Each row of a before or after table is a point. One or more steps were done to the points. Then noise was added and the rows were shuffled. The steps act on how far a point lies along the listed directions, d1 being the first. Write out the steps. A step turns or swaps two directions, mirrors them in a line or flattens them onto one, adds a multiple of one to another, or multiplies one. Angles are multiples of 10 degrees, from the lower direction toward the higher: turns from -170 to 170, lines from 10 to 170 but not 90. Use the fewest steps. Two steps may share a direction if one is a turn and the other turns, adds or multiplies; they go together, in the order done. Otherwise the lowest direction goes first.

Directions:
(1): [21 -8 -63]
(2): [52 -36 21]
(3): [-36 -55 -5]
Before (12 x 3):
[28 6 -31]
[24 5 -2]
[19 5 -1]
[14 13 0]
[18 -4 0]
[31 -2 -37]
[-4 13 -28]
[-8 24 -23]
[-25 -92 -33]
[-1 -18 -15]
[-3 3 -33]
[10 16 2]
After, 12 rows:
[-7 5 -34]
[-21 -93 -30]
[22 -4 0]
[15 12 1]
[-7 14 -28]
[23 3 0]
[-2 -19 -15]
[8 17 3]
[34 -4 -36]
[-15 30 -24]
[27 3 1]
[26 3 -31]
Steps: multiply d2 by 1.3

Directions:
(1): [-57 44 -3 3 51 31]
(2): [9 -45 58 -1 57 -6]
(3): [7 44 11 -36 15 -72]
(4): [-21 -47 -66 -13 30 -27]
(5): [52 12 -19 -57 24 43]
(6): [48 23 -24 64 35 -9]
Before (10 x 6):
[39 -9 94 -33 -3 -36]
[0 -7 -53 -17 39 2]
[15 -4 -33 -15 60 -12]
[3 -4 37 -4 -5 21]
[6 12 64 -41 -21 -3]
[29 -6 0 -30 -28 -14]
[-6 -27 9 9 -16 -20]
[-17 -21 83 -56 -17 -27]
[-17 35 -58 -4 41 -23]
[7 18 -12 4 33 -27]
After:
[31 -16 -53 -53 -16 -15]
[37 -52 -40 -90 -15 -27]
[-64 88 45 29 78 25]
[-6 31 41 26 63 22]
[28 -49 18 -18 -42 -23]
[-2 -13 -40 -13 0 4]
[96 -43 0 -16 -66 -38]
[-28 25 13 19 36 -15]
[-10 22 25 31 76 -2]
[76 -85 -64 -50 -46 -84]
Steps: multiply d1 by 3; mirror d2 and d4 in the line at 30 degrees; multiply d3 by 0.7; turn d5 and d6 by 60 degrees

Directions:
(1): [18 -27 14 26 60 -36 -15 -12 15 93 -10]
(2): [37 -6 23 -2 -32 44 67 -12 -56 48 36]
(3): [-23 63 20 -31 13 -54 1 -51 -64 0 -22]
Before:
[-4 -37 -17 32 -25 18 -15 47 50 -25 7]
[-1 15 12 -27 -44 28 49 -12 -41 4 17]
[-17 7 -7 4 9 -17 8 -26 -8 -17 -23]
[3 34 25 -14 -10 -12 36 -15 -39 4 26]
[18 -4 -3 -11 -46 50 39 17 -25 -33 25]
[56 -20 33 18 4 8 44 -33 -64 95 18]
[-2 -13 3 8 0 23 13 13 4 -24 33]
[-16 17 -23 -16 -8 5 1 -4 -8 -5 -26]
[39 -18 4 2 -40 58 28 30 -22 7 45]
[-18 15 -5 -13 20 -49 -44 -17 2 -33 -41]
After:
[-6 0 -6 3 -13 11 29 -18 -16 -22 -8]
[-17 24 1 -11 45 -60 -33 -20 -7 4 -33]
[-8 7 -4 2 51 -54 -65 6 20 14 -21]
[-44 28 -8 -24 9 -41 -31 -10 15 -29 -32]
[-9 17 -19 -17 -12 10 11 -8 -19 6 -21]
[-12 -32 -38 22 3 -2 -70 38 76 -77 -25]
[26 -1 10 -14 -46 33 40 -9 -49 -12 13]
[-25 32 1 -12 -3 -26 -13 7 14 -56 5]
[13 -18 22 30 19 -29 8 -6 -11 79 2]
[-9 1 12 7 40 -24 -7 -9 -2 10 13]
Steps: mirror d1 and d3 in the line at 130 degrees; multiply d2 by -1

Directions:
(1): [51 -7 -62 24 -61 4 32 -15 -36 47 7 68 16 7]
(2): [-28 18 -37 31 -9 33 -40 -82 31 -53 -30 31 -40 23]
(3): [-85 -13 -28 33 -16 40 21 55 42 53 2 -4 -16 33]
Before:
[-71 -2 31 -3 46 -6 -27 -6 70 -47 -7 -42 -52 1]
[-18 -4 -20 24 7 19 -9 -20 7 -27 -4 21 -13 11]
[-68 14 65 -26 39 -15 1 51 27 -9 -25 -73 2 -7]
[-44 -11 -1 15 5 19 -26 9 32 0 -22 -7 -15 35]
[13 5 5 -8 27 -17 -25 -21 -1 -55 -10 5 -16 -4]
[-95 2 25 -4 48 24 -28 1 55 -46 -33 -49 -22 18]
[77 1 83 -68 71 -69 7 54 -56 4 30 -57 53 -48]
[-59 5 43 -12 33 -18 7 57 33 17 9 -45 7 -29]
[-6 5 -50 23 -47 47 1 -35 36 11 2 31 -35 25]
[-77 1 42 -10 47 2 -13 26 35 10 2 -60 -13 4]
[-57 0 27 15 49 -9 -22 42 67 -7 5 -72 7 -9]
After (11 x 14):
[-78 5 33 -11 53 17 -36 -9 48 -57 -35 -52 -22 15]
[-52 5 53 -19 39 -20 1 50 27 7 6 -50 1 -31]
[-55 16 74 -31 44 -24 -3 41 18 -21 -29 -73 0 -14]
[-70 6 52 -17 49 -8 -12 15 28 -1 4 -61 -9 2]
[-44 -4 34 5 51 -17 -30 33 63 -16 6 -74 8 -11]
[-18 9 -45 22 -42 50 2 -34 43 13 0 23 -44 25]
[19 4 1 -10 25 -21 -24 -20 -5 -57 -12 11 -13 -5]
[-43 -8 -6 13 12 14 -31 8 36 -6 -19 -7 -13 32]
[-60 1 39 -7 54 -7 -27 -6 64 -54 -5 -46 -54 -8]
[-21 -7 -21 24 9 20 -10 -23 5 -29 -3 23 -13 9]
[90 1 77 -69 64 -67 11 45 -67 7 32 -45 55 -49]
Steps: turn d1 and d3 by 10 degrees

Directions:
(1): [-73 29 65 62 -38 -22 0 -81 -1 -9 18 -1 -15 47 2 9 57 1 -17 -19]
(2): [6 -43 -22 24 -13 23 19 -35 54 -24 -23 -58 54 87 0 -16 -60 36 8 34]
(3): [35 -11 69 -64 -47 -24 27 5 -6 22 28 -8 -60 25 -33 58 -40 63 0 10]
(4): [-17 -34 -39 19 35 -2 65 -50 69 55 -50 18 -65 -36 -21 37 12 -8 9 12]
Before:
[-27 19 37 14 -14 -11 -11 -19 -19 -8 18 16 -16 -1 1 3 41 -17 -7 -29]
[-11 21 -7 24 -5 6 -22 -18 -23 -21 4 10 32 3 13 -23 31 -27 -8 -10]
[-11 -12 -3 -3 7 -9 27 -18 20 34 -12 -5 -24 -13 -29 25 -2 6 3 12]
[-7 39 22 -1 -8 -3 -22 3 -25 -6 17 16 -11 -15 14 2 21 -12 -7 -11]
[-9 -3 -8 14 15 0 6 -19 2 2 7 10 -12 -13 -5 7 10 -6 1 0]
[-7 26 19 5 -14 -12 -17 -7 -26 -14 22 11 8 -3 14 -14 37 -15 -13 -20]
[10 -9 8 -13 -24 10 6 6 -2 -9 -4 -20 7 28 -2 6 -13 8 3 3]
[43 -2 -19 -35 -7 21 -21 39 -8 -27 6 -23 30 20 -1 -26 -49 29 9 5]
[17 -10 -25 -1 18 11 -13 14 -9 0 -8 5 23 -23 7 -23 -4 -9 -1 13]
[-34 38 16 24 2 -7 -12 -12 -17 15 13 24 -18 -40 6 1 53 -24 0 -17]
[6 22 -19 6 12 20 -66 39 -45 -37 19 4 52 -4 31 -58 14 -37 1 -8]
[-12 13 0 19 8 4 -6 -7 -3 -5 1 14 6 -21 0 -15 15 -18 -12 -9]
[18 -16 -18 -20 13 1 2 -1 15 20 -16 -19 14 3 -14 10 -32 9 1 7]
[4 16 10 0 -1 7 -23 8 -23 -12 11 17 21 12 6 -19 4 11 7 -8]
After (14 x 20):
[14 14 -17 -14 17 7 -2 13 2 11 -7 16 -19 -35 8 7 0 -12 2 3]
[4 -1 -73 25 40 24 -9 -1 4 -7 -32 18 39 -37 17 -35 21 -51 2 0]
[-7 9 -26 22 24 14 -13 6 -2 -11 -8 13 26 -30 6 -31 12 -30 -9 -7]
[31 -9 -20 -31 18 9 -8 40 -12 -1 -1 13 0 -34 -1 -5 -9 -16 8 -10]
[0 6 -6 8 9 5 -17 3 -19 -17 19 4 16 -5 4 -10 2 -7 0 -3]
[-39 -12 -95 68 73 29 -1 -33 43 16 -54 27 6 -51 24 -43 52 -77 10 1]
[5 25 -29 0 23 14 -28 39 -22 1 4 14 23 -53 16 -25 17 -30 9 -6]
[-18 -10 -1 16 -5 1 37 -56 46 19 -20 -5 -47 16 -21 19 2 26 5 1]
[-28 -1 -16 46 17 6 -6 -35 5 1 -14 8 17 -12 11 -24 34 -24 -7 3]
[23 -5 -40 -13 24 3 6 15 6 8 -12 15 2 -39 9 -12 11 -24 0 -3]
[3 -5 -24 6 26 11 9 -7 14 16 -20 26 -7 -14 -3 -4 4 3 15 1]
[11 -16 11 -20 -22 4 24 -3 9 8 -9 -14 -20 19 -12 24 -13 14 5 5]
[-14 4 27 2 -13 -13 -4 -33 2 12 4 -19 6 28 -14 16 -4 13 -8 -5]
[-1 13 43 -22 -30 -14 -16 11 -32 -2 31 -19 12 21 -19 9 -11 22 -6 2]
Steps: turn d1 and d4 by -160 degrees; multiply d2 by 0.7; multiply d3 by 2

Directions:
(1): [57 -1 3 -15 17 -12 25 92 6 -22 -5 -49 -24 28 49 51 31 9 81 3 57 -5 -70 15 2 32 -30 39 65 -2 -20 15 -21 -20 3 -25 51 29 40 -1 -19 41 27 -76 1 -14 24 -1]
(2): [-39 -32 -84 -8 -51 72 9 -23 7 -53 -38 63 -3 -23 4 -39 7 -6 39 15 3 -3 -39 -65 54 -18 -37 -55 19 -36 7 -4 -32 -17 -14 18 -36 -12 62 -82 9 31 22 -33 -1 -2 0 -28]
(3): [-24 13 52 -19 -16 -10 40 8 0 -42 -7 -35 -61 -21 57 -68 -53 36 39 -27 -44 47 60 -37 -6 35 -21 29 8 -48 25 -9 -34 19 -70 11 31 26 -27 -11 -24 17 -65 17 60 22 26 -34]
(4): [28 -2 0 -2 -16 4 -30 -13 -15 -9 33 19 -69 -23 79 -12 63 -62 -8 -50 -14 -67 -31 -44 -24 3 -69 -8 -63 21 -28 -26 -42 -47 24 -12 -32 -4 -65 45 45 7 -21 -8 39 -15 8 36]
(5): [11 23 18 25 -31 28 -31 -4 58 7 74 14 39 -46 -39 -18 -10 -3 25 31 3 4 7 43 41 -11 -36 17 -17 18 17 -74 -25 54 38 -85 18 19 53 23 18 82 -80 -11 15 10 -7 9]
(6): [-32 52 69 4 -17 5 5 1 17 34 21 6 19 32 -22 -4 50 -17 -38 86 31 9 -7 -21 36 8 -95 -42 43 -38 12 29 11 7 -28 39 25 54 -17 4 52 -65 10 -27 45 49 0 40]
Before (10 x 48):
[-19 -3 -21 -23 -14 8 18 1 -7 -36 -25 18 -29 -5 -3 -9 -5 3 12 11 3 16 -9 -24 18 -1 -16 -17 23 -41 -3 -1 -23 1 -30 11 4 8 9 -30 -17 -3 13 -9 11 -12 5 -31]
[-18 37 52 16 -7 1 -23 -30 8 32 34 17 6 -21 -12 -25 8 -31 -47 -16 -20 -12 45 -1 13 2 -27 -13 -53 9 9 -13 -5 16 16 -4 -8 -2 -51 24 40 -27 -39 14 14 17 -18 36]
[-14 1 -21 9 -16 18 -6 -26 13 -22 39 32 -26 -23 8 -34 14 -15 7 -18 -13 -11 -14 -27 21 -8 -43 -10 -30 -6 -1 -31 -23 17 10 -16 -16 -6 3 -14 11 24 -20 4 4 -2 5 0]
[30 -20 -24 -13 7 -15 2 28 -34 -20 -30 -7 -42 26 51 33 62 -18 19 -14 29 -32 -61 -17 -5 -1 -24 -6 14 1 -49 34 -9 -60 -12 23 -25 -12 -2 -6 18 -23 50 -48 -18 -16 -1 13]
[-7 4 -17 -3 13 12 -10 7 -22 7 -15 9 7 41 -5 32 50 -17 -29 6 45 -34 -52 -31 7 -8 -37 -32 18 -13 -2 22 16 -44 5 38 -11 -8 -19 -1 20 -59 69 -19 -10 15 -6 16]
[-33 -11 -8 0 -11 -1 -8 -56 -1 -12 24 31 -21 -34 5 -45 -1 -8 -46 -14 -56 -16 44 -31 -7 -12 -4 -29 -44 1 11 -34 8 -3 -4 12 -32 -10 -52 28 16 -23 -20 31 21 -4 8 11]
[8 8 31 -15 3 12 -4 22 -19 12 -6 -12 -21 37 34 3 66 -19 -6 -7 39 -17 -37 -14 0 16 -52 -8 37 -6 -11 39 -19 -23 -11 18 4 21 -22 1 33 -30 23 -36 9 -13 7 40]
[-40 3 7 -17 -38 5 12 -45 -11 -11 9 8 -29 -22 26 -61 14 -12 -20 -4 -40 0 31 -55 6 0 -33 -25 -22 -37 -7 -12 -28 -8 -16 28 -21 -3 -41 -3 47 -10 -34 19 38 18 5 11]
[13 -12 -47 -16 4 11 13 29 -20 -7 -28 -13 -7 49 15 45 62 5 12 18 42 -8 -67 -5 9 11 -19 -22 43 -2 -21 46 3 -44 0 28 9 -6 6 -26 -2 -19 65 -49 -18 -13 10 8]
[23 -21 -14 -24 25 -26 42 49 -26 -16 -53 -18 -44 28 39 46 18 17 27 -9 34 8 -28 -17 -12 14 10 13 25 -16 -17 49 8 -31 2 27 8 3 -3 -37 -25 -8 49 -29 0 -4 8 -18]
After, 10 rows:
[9 -15 1 -19 27 -33 36 27 -25 -2 -46 -17 -30 24 16 38 2 23 1 -7 18 17 2 -8 -17 6 27 11 12 -12 -9 47 21 -16 1 32 4 -1 -17 -28 -25 -21 37 -2 -1 2 0 -17]
[26 0 26 -15 -3 -29 -5 7 -40 -19 0 -11 -90 6 95 -7 69 -37 -3 -42 -6 -42 -26 -44 -25 12 -65 -2 -30 -4 -47 15 -31 -63 -30 25 -29 -2 -69 33 43 -37 -1 -22 33 -5 6 29]
[6 20 13 11 -15 18 -34 -19 0 15 32 35 -20 -25 28 -10 53 -63 -26 -35 -2 -55 -10 -26 14 -2 -61 -23 -61 22 -15 -18 -30 -20 40 -13 -27 -11 -46 22 56 -7 -18 -19 14 -2 -13 46]
[16 6 26 -10 -3 14 -26 1 -26 18 10 6 -39 25 52 -3 90 -49 -29 -30 26 -49 -42 -29 -13 10 -68 -15 -3 11 -23 25 -31 -40 7 14 -21 11 -54 26 55 -34 13 -25 17 -19 3 58]
[10 -20 -23 -2 -7 -2 -25 -33 -9 -15 39 29 -46 -32 46 -15 47 -42 -29 -38 -35 -61 -9 -34 -21 -9 -31 -22 -57 26 -16 -43 -11 -37 28 -9 -40 -13 -61 54 33 -3 -5 0 21 -26 13 32]
[15 6 -12 11 -9 4 -25 -19 8 -11 65 27 -48 -25 38 -19 46 -43 -1 -41 -13 -44 -30 -22 0 -6 -62 1 -60 17 -18 -45 -33 -1 34 -33 -23 -7 -29 25 28 27 -27 1 13 -13 6 26]
[23 -16 -34 -4 -16 -4 -33 -33 -22 14 34 18 -28 -18 38 5 79 -63 -32 -34 -11 -73 -37 -27 -22 -16 -28 -18 -61 29 -48 -25 -27 -48 62 -10 -47 -30 -52 44 69 6 1 0 2 -22 -6 49]
[-7 14 15 -17 1 -10 21 13 -17 1 -12 -33 -23 40 21 9 33 17 -10 17 10 18 -7 -8 0 25 -30 -10 29 -20 -4 40 4 -19 -33 39 26 12 -37 -4 -1 -38 17 -16 19 12 15 7]
[-13 24 36 -9 7 -4 -2 6 -21 2 1 -12 -29 33 29 1 44 -14 -32 -4 23 -24 -20 -45 -4 12 -70 -19 8 -29 5 16 0 -38 -23 43 6 13 -61 21 28 -67 27 -6 34 33 6 20]
[3 -2 -18 -10 10 -12 0 4 -8 -5 -12 9 3 5 -36 28 -4 0 -12 12 14 7 -9 20 3 -11 24 -3 12 -8 -11 -3 3 9 4 -7 5 -3 9 -3 -22 -9 24 3 -20 -22 -5 -19]
Steps: multiply d1 by 0.4; flatten d2 and d5 onto the line at 80 degrees; mirror d3 and d6 in the line at 110 degrees; multiply d4 by 2.5
